Every row gives one point. Each copy is the shape, with its points in the same order, turned, moved and blurred by noise. Is it also mirrored, or only turned?

Shape (8 x 2)
37,-5
-7,11
43,5
-31,17
-18,60
11,-53
33,-17
13,-5
Copy 1 (8 x 2)
-37,-7
-6,27
-47,0
14,43
-17,77
8,-38
-29,-17
-15,2
Copy 1 is: mirrored
Copy 2 (8 x 2)
20,-24
24,21
26,-36
33,40
76,33
-31,0
3,-24
14,-5
Copy 2 is: only turned
Copy 3 (8 x 2)
-18,-52
3,-12
-8,-64
10,12
56,-6
-62,-22
-29,-50
-19,-29
Copy 3 is: only turned

Shape (9 x 3)
1,-25,-10
16,18,-35
-38,-48,41
38,-11,22
-18,11,-19
49,-58,-22
-34,9,-24
-10,16,46
35,19,-35
Copy 1 (9 x 3)
-16,-1,8
-11,43,21
11,-54,-33
22,-12,42
-1,27,-11
-38,-15,71
-17,31,-25
43,-9,-16
-5,47,41
Copy 1 is: mirrored
Copy 2 (9 x 3)
4,-14,32
44,-9,6
-76,4,38
14,34,33
14,-15,4
27,4,82
-7,-29,-10
-30,36,-21
52,-1,7
Copy 2 is: only turned
Copy 3 (9 x 3)
-23,-2,-7
21,-34,6
-46,57,-28
-24,5,38
22,-7,-20
-63,-47,14
16,-3,-38
9,49,21
16,-44,21
Copy 3 is: only turned
Copy 4 (9 x 3)
7,-51,-12
-25,-15,-23
79,-38,16
-7,-31,38
16,-13,-31
-21,-94,15
23,-6,-43
30,10,31
-46,-24,-13
Copy 4 is: mirrored

Shape (10 x 6)
-27,41,1,5,-1,-14
36,-26,-9,-18,-26,-3
5,-30,-31,24,-1,-19
13,49,9,50,-28,-45
39,-25,-16,-11,14,-83
-9,25,-7,-7,-7,-22
-23,-3,15,71,24,24
-9,13,42,21,80,23
-21,-27,72,44,47,-45
-8,10,-9,-33,5,0
Copy 1 (10 x 6)
-19,35,43,11,-14,15
18,-2,-37,30,23,13
39,-1,-5,3,-18,6
-1,66,28,52,-13,-30
6,-19,-11,14,-4,-71
-18,19,18,21,-5,-2
59,52,64,-10,2,33
14,46,61,-60,46,12
49,6,88,1,39,-38
-20,0,5,2,12,14
Copy 1 is: mirrored
Copy 2 (10 x 6)
-25,26,21,-22,13,1
12,-44,-9,18,0,-34
0,-7,-26,32,-8,11
-15,28,58,41,24,3
-47,-47,-21,54,45,1
-24,8,9,-8,19,-12
28,20,19,-7,-21,65
18,-17,12,-55,33,77
-37,-44,38,1,-1,93
-12,-11,-12,-32,15,-20
Copy 2 is: only turned

Shape (14 x 8)
-29,29,-31,5,7,30,-57,-19
-19,36,-35,21,-14,37,0,-10
53,-62,-18,30,-36,28,35,5
12,23,33,-30,-22,-52,-51,53
52,-52,-4,-10,17,-9,15,11
51,-49,1,-34,7,13,-19,-30
-16,35,58,-26,28,-46,-2,-37
33,22,-40,23,-31,-30,-50,-37
11,-5,47,-7,32,-47,-49,-37
-30,12,30,-39,12,-17,23,-30
-10,0,-15,28,-14,15,-45,-21
15,-26,-11,-27,7,-46,19,24
37,34,48,1,-4,-26,-20,-33
24,21,-19,33,11,31,16,-25
Copy 1 (14 x 8)
-1,51,-16,3,-14,-45,-6,-15
-45,51,-28,-10,7,-3,0,-23
-31,-7,-14,-14,13,86,23,36
-44,-73,28,-9,-7,-73,10,18
0,-36,0,21,36,38,27,20
40,-3,32,17,28,23,28,32
-25,-26,61,44,16,-35,-9,-59
-1,21,26,-27,-38,-15,63,-12
17,-32,60,59,-21,-27,8,-20
-11,-12,49,15,40,-14,-27,-54
-5,32,-1,4,-44,-18,14,4
-12,-65,1,-19,33,7,13,-24
-40,-2,77,32,-3,-15,24,-11
-39,46,-3,23,15,26,37,-16
Copy 1 is: only turned
Copy 2 (14 x 8)
-26,23,-8,57,-43,4,-30,-6
8,16,8,12,-66,21,-19,12
33,-70,-46,-50,-44,-12,16,58
28,22,4,16,47,-77,-54,31
6,-37,-59,-33,20,-7,-1,49
-24,-41,-64,-11,9,4,-48,44
4,15,11,3,58,23,-63,-22
18,-17,-53,27,-45,-31,-41,-42
-25,-29,-19,20,60,1,-42,-18
-25,13,8,-26,26,31,-65,6
-14,-21,-5,36,-41,-2,-27,3
-4,12,-31,-50,23,-32,-5,25
37,-30,-31,16,27,12,-71,-13
22,-9,-35,1,-46,47,-7,6
Copy 2 is: only turned
Copy 3 (14 x 8)
-7,21,-10,-32,-1,64,57,-28
29,-9,2,-17,4,26,72,-13
57,9,37,41,-67,-19,-8,31
-83,9,-47,-15,-9,-41,20,12
5,21,16,41,-6,-9,-36,15
14,61,16,-6,-22,8,-39,11
-35,-13,9,-62,56,-29,-8,-29
-35,14,23,-32,-13,43,38,53
-68,7,29,-51,11,-5,-36,-17
19,-11,-13,-45,41,-23,-5,-21
-14,0,19,-14,-28,40,34,-11
-7,-7,-29,24,12,-12,-25,23
-44,15,38,-44,16,-35,8,11
28,9,47,2,14,7,39,7
Copy 3 is: mirrored

Shape (14 x 11)
14,-23,8,-2,47,-19,68,42,25,10,-4
-15,27,31,-72,-3,19,-22,-18,-40,-20,-4
-27,-1,12,-50,-54,27,-54,-24,1,9,-12
0,-25,-14,18,-31,15,34,-37,-12,-68,4
23,-65,-12,12,41,-31,17,37,31,1,11
4,31,46,-10,-2,6,-70,1,-24,14,17
-38,24,29,-47,-33,-35,-46,-2,-5,-43,5
-17,78,-10,-44,-33,18,-19,15,1,6,13
25,-40,-2,-21,-24,-23,63,10,-12,-31,-25
19,-38,-49,-39,0,-5,15,-31,-13,-55,23
-28,24,-5,-27,-2,18,-68,33,-36,-18,-29
13,-47,18,-11,34,24,36,38,46,-42,5
5,-36,-2,9,66,-21,45,-8,49,-14,-41
-81,20,9,-40,-6,17,18,0,-33,5,17
Copy 1 (14 x 11)
32,-5,1,28,-9,35,7,65,-1,-1,-25
23,31,45,-46,-17,-38,-21,-17,-12,9,39
15,-20,13,-51,-10,-31,-13,-51,16,-33,66
28,6,-5,-41,36,9,-12,-26,-31,-49,-48
42,-7,-5,54,-11,14,55,13,7,-21,-22
8,-4,34,-6,32,-57,-1,-39,15,32,53
13,14,27,0,-26,-19,-53,-84,6,9,21
-22,25,1,-14,-6,-9,-58,-19,-9,-3,78
31,-23,-3,-33,-13,44,-1,13,-37,-7,-37
39,24,-7,-18,-21,-4,17,-30,-64,-50,-32
13,44,37,-22,13,10,7,-44,21,11,76
89,3,-7,21,0,25,4,26,6,-36,-14
32,26,-15,7,-23,19,27,55,44,-25,-62
-10,11,80,-10,-8,1,-58,-4,-16,-40,28
Copy 1 is: mirrored
Copy 2 (14 x 11)
33,-44,-25,54,-12,-19,22,-7,1,-3,-58
-28,46,39,8,-31,-16,-53,1,-39,-15,9
-26,27,27,-27,4,-16,-70,-23,13,4,43
-21,-20,7,6,-36,54,-30,8,48,-55,-10
6,-87,-15,33,35,-9,12,7,10,-10,-39
-16,43,47,-7,34,-19,7,14,-19,0,39
-28,12,13,-8,-34,-35,-51,49,-11,-18,54
43,39,15,-12,-39,-2,-28,-13,-24,-8,60
-19,-48,0,72,-40,14,-25,-15,31,-15,-20
-14,-53,1,21,-9,51,-60,0,-11,-62,3
-23,-3,47,-33,-22,-7,-24,11,-42,34,32
35,-48,6,26,2,-2,-30,31,20,-7,-72
-5,-33,-70,32,7,7,-5,19,2,6,-73
-5,20,13,-31,-57,-44,-15,-31,-17,-40,-3
Copy 2 is: only turned
Copy 3 (14 x 11)
28,-23,66,-26,-13,6,18,-23,35,-11,-63
-18,-25,-42,-59,-38,4,2,26,-14,10,28
-44,-6,-46,3,0,8,-17,49,-31,22,12
19,55,-33,-5,-3,1,30,14,23,-64,-12
30,-14,28,29,-15,-1,-1,-42,45,2,-67
6,-56,-24,-4,2,-5,-29,-1,-21,11,53
-23,-18,-69,-52,14,-20,-22,-8,-29,4,-7
-4,0,6,-55,11,-44,-18,45,-37,30,26
-5,17,10,-25,-39,3,-4,7,24,-60,-64
17,57,-40,-15,-47,-11,0,2,49,-6,-25
-29,-34,-30,-2,-32,-51,16,-2,-47,15,27
38,-31,6,0,-5,-6,49,10,48,-9,-70
-18,-7,40,-7,11,11,48,-40,72,-10,-52
5,15,-5,-59,-14,26,29,7,-63,25,2
Copy 3 is: mirrored
Copy 4 (14 x 11)
-21,-40,57,-9,64,-6,-18,-5,39,-5,29
67,12,1,55,-13,-12,-19,-28,-26,-8,-9
40,56,-31,6,-23,-16,3,-12,-28,-13,-40
12,-15,-50,-2,-11,13,34,-35,30,20,51
-38,-14,11,-10,94,-16,9,10,15,-8,28
1,6,-24,60,-9,-10,-36,17,-53,-32,-21
34,63,-30,58,-7,-8,-24,-17,10,-42,12
5,42,14,50,-46,-21,-43,-5,3,26,-19
14,-6,26,-29,24,-6,18,-41,16,-7,71
22,9,-23,29,36,-28,53,-39,14,37,44
19,47,-34,38,20,9,-67,-30,-41,13,-13
26,-23,6,-21,67,-3,-7,33,39,14,35
-6,-53,0,-27,75,-36,-18,-29,57,-12,11
28,22,19,47,-8,51,-10,-40,26,0,-37
Copy 4 is: mirrored

Shape (18 x 12)
33,28,57,-7,-18,63,26,15,18,-42,-20,11
-24,-43,7,38,-31,25,-15,4,0,12,-33,-10
-5,39,15,-47,27,-34,-9,-28,60,34,-18,-11
-8,20,30,-48,22,27,-11,-66,-42,-20,52,-25
-12,-45,0,30,-29,-2,12,-17,16,-69,-1,-15
27,5,-2,16,-3,36,-58,-15,14,-34,-1,-7
15,-8,5,-51,12,22,-6,-69,-15,34,58,7
44,52,43,-35,5,-36,2,-14,14,40,-48,-44
25,-41,-32,35,3,19,35,32,13,13,12,0
3,44,50,-3,68,-30,3,-11,28,31,56,-12
-6,42,29,15,41,-50,2,-39,2,30,-10,0
7,-6,51,6,-29,47,-4,-1,19,-12,2,31
10,94,0,-13,53,-32,17,-48,13,73,-22,-13
-35,4,3,-8,-19,15,-12,14,5,-40,14,-5
-2,-13,-23,16,-26,-5,-1,-10,5,-32,13,42
-20,37,16,-55,95,-11,0,-40,-12,30,-10,-12
37,-36,25,6,11,10,-13,5,-1,-28,-32,39
-8,-9,-2,11,-47,-11,-6,53,-20,-18,25,4
Copy 1 (18 x 12)
26,-21,47,-28,42,-51,-37,-19,-4,40,36,-43
-7,-43,8,28,-49,2,-43,1,-7,5,-8,-43
34,-6,-34,9,-15,-31,16,-27,67,60,6,14
3,18,-72,-67,-13,-46,19,-25,-42,17,17,-28
17,-29,-34,31,22,1,-37,27,-26,-20,12,-56
-20,-45,-21,-18,19,-6,-49,-20,-15,22,15,-2
1,5,-54,-29,-32,-54,22,4,-58,65,5,16
83,-4,2,-25,-10,-20,0,-50,46,39,-34,31
-16,-15,40,45,9,11,14,18,-35,11,0,-10
26,23,-33,12,-12,-40,66,-86,1,33,37,5
35,50,-30,18,-39,-25,-4,-48,29,6,7,19
9,-32,6,12,-6,-58,-42,-12,-19,34,41,-42
37,71,-11,-18,-35,-13,21,-42,55,47,0,56
-5,-38,-17,-1,-4,-14,-19,17,12,-17,37,-36
-12,-14,-10,34,-1,-32,-35,36,-12,1,40,8
-7,48,-44,-36,-19,-52,46,-53,48,22,-22,1
-9,-27,7,23,36,-59,-53,-15,-10,10,-23,-5
10,-62,17,18,-12,-20,5,16,-19,-42,41,-6
Copy 1 is: mirrored
Copy 2 (18 x 12)
27,14,10,-21,-1,54,-28,90,18,-19,0,5
2,-52,-18,22,-32,-25,-26,30,4,-5,9,-26
30,-21,16,-60,0,17,-3,-50,26,7,22,53
41,53,10,17,-37,46,-46,-19,-63,2,35,37
-9,-25,15,24,-17,25,-20,10,-27,-8,-42,-51
-12,-9,23,3,-36,12,-50,40,-12,42,-18,26
40,27,28,-7,-44,15,8,-17,-63,22,66,30
16,33,-8,-64,21,-5,-36,-26,54,8,40,23
-22,-26,-4,25,15,-12,48,42,-16,15,10,-8
58,14,41,8,46,-1,-1,-31,-6,-2,17,82
50,18,12,6,-4,-15,-5,-51,41,6,5,41
38,-20,32,-8,-29,13,-24,70,-5,-20,7,2
37,28,-1,-19,-8,13,18,-61,77,25,54,79
-12,-20,5,11,-27,23,-30,17,-26,-38,-16,23
-11,-10,33,12,-54,1,22,17,-14,-12,-30,-2
64,23,-44,-16,-6,25,-2,-54,-9,20,22,81
33,1,-3,-22,-25,-19,-5,53,-10,20,-39,-8
-41,1,11,12,-14,-30,-9,36,-24,-56,-10,9
Copy 2 is: mirrored

Shape (17 x 12)
2,48,27,-14,2,-3,11,4,14,-15,14,3
-41,46,13,36,-7,4,6,-2,7,-1,-9,-4
6,3,8,-6,5,-58,3,8,20,-25,24,-7
24,22,14,9,-4,-58,-12,-94,-5,-16,-4,31
14,4,23,-6,-1,-2,-38,4,-11,-13,-9,-5
31,-10,17,7,-53,15,8,1,19,-18,33,2
9,14,23,0,2,-15,-40,20,-6,64,20,1
29,3,18,29,15,14,-4,25,22,4,28,-3
-15,2,18,15,7,-38,12,4,-7,-13,27,7
32,-5,-6,-11,-6,-33,-49,5,5,-22,-28,-4
28,-10,26,8,0,2,17,13,0,-4,27,7
-16,2,-61,-7,2,-15,-3,-17,17,-1,27,8
35,-8,0,0,15,-5,10,13,1,24,21,10
15,-3,26,-11,12,10,-2,-34,22,-23,21,-13
-16,7,16,-4,5,13,1,4,2,-16,23,8
-93,9,14,-13,-41,5,12,1,16,36,-32,-12
-4,-2,-18,54,8,-11,-31,0,24,48,12,85
Copy 1 (17 x 12)
18,22,-15,2,14,-25,1,21,15,21,-25,-5
-14,7,-7,-7,-14,-19,46,-1,18,3,-38,-20
6,-1,0,8,-11,1,-27,20,-35,35,-10,-15
-40,30,55,-2,-31,-4,-32,29,45,48,16,-43
-3,8,8,4,25,1,0,27,0,-22,14,-28
47,51,17,-15,-20,0,13,18,-17,1,17,7
26,-18,36,32,47,4,20,-27,13,8,4,-14
39,-8,18,1,0,-36,0,-3,-11,-15,-3,14
-3,-12,11,6,-9,-7,13,24,-21,35,-6,-3
-20,18,14,-1,18,20,-40,8,-14,-31,9,-31
31,2,16,-11,-4,-14,5,22,-9,8,13,18
-34,27,-11,9,-23,-2,-4,-37,-17,35,16,18
22,-11,21,-3,12,-2,-9,-12,-1,9,15,30
18,16,-6,-17,-14,-35,-13,15,5,14,34,-26
1,12,-11,-9,7,-30,31,16,-10,17,5,-1
-5,12,-35,-39,8,33,82,-40,4,27,-27,-50
-33,9,87,-10,15,-23,28,-51,-13,20,-14,20
Copy 1 is: mirrored
Copy 2 (17 x 12)
-2,10,-21,11,22,21,-40,15,22,-28,20,-25
10,-2,-45,19,5,-11,-54,19,9,7,18,15
-11,37,-5,-24,-17,-2,-17,-6,10,-24,43,-30
-12,-65,-25,-45,9,-1,-6,-17,19,-41,85,-9
-3,-3,-1,-7,23,-12,-22,-29,-8,-20,-2,-20
-5,0,-1,-26,-6,55,-24,-22,26,17,-8,-19
-40,5,-37,30,6,17,-3,-22,-52,-15,7,-16
-1,16,7,29,-23,31,-25,-27,3,-19,-1,-4
10,13,-21,1,-22,-5,-14,-3,6,-2,39,-36
-27,13,14,-36,26,-29,-6,-40,-2,-28,12,-6
-3,1,6,13,-17,26,-7,-14,15,-8,2,-35
7,19,3,-26,1,14,16,32,-14,3,43,27
-22,2,11,22,-14,23,15,-6,-1,-16,10,-17
18,-14,0,-26,-8,28,-24,1,8,-47,4,-15
29,8,-15,6,8,13,-19,7,4,-11,5,-20
0,10,-95,-15,7,-25,-18,55,-1,20,-31,6
2,-3,-49,44,-3,18,46,-47,-2,8,46,48
Copy 2 is: only turned
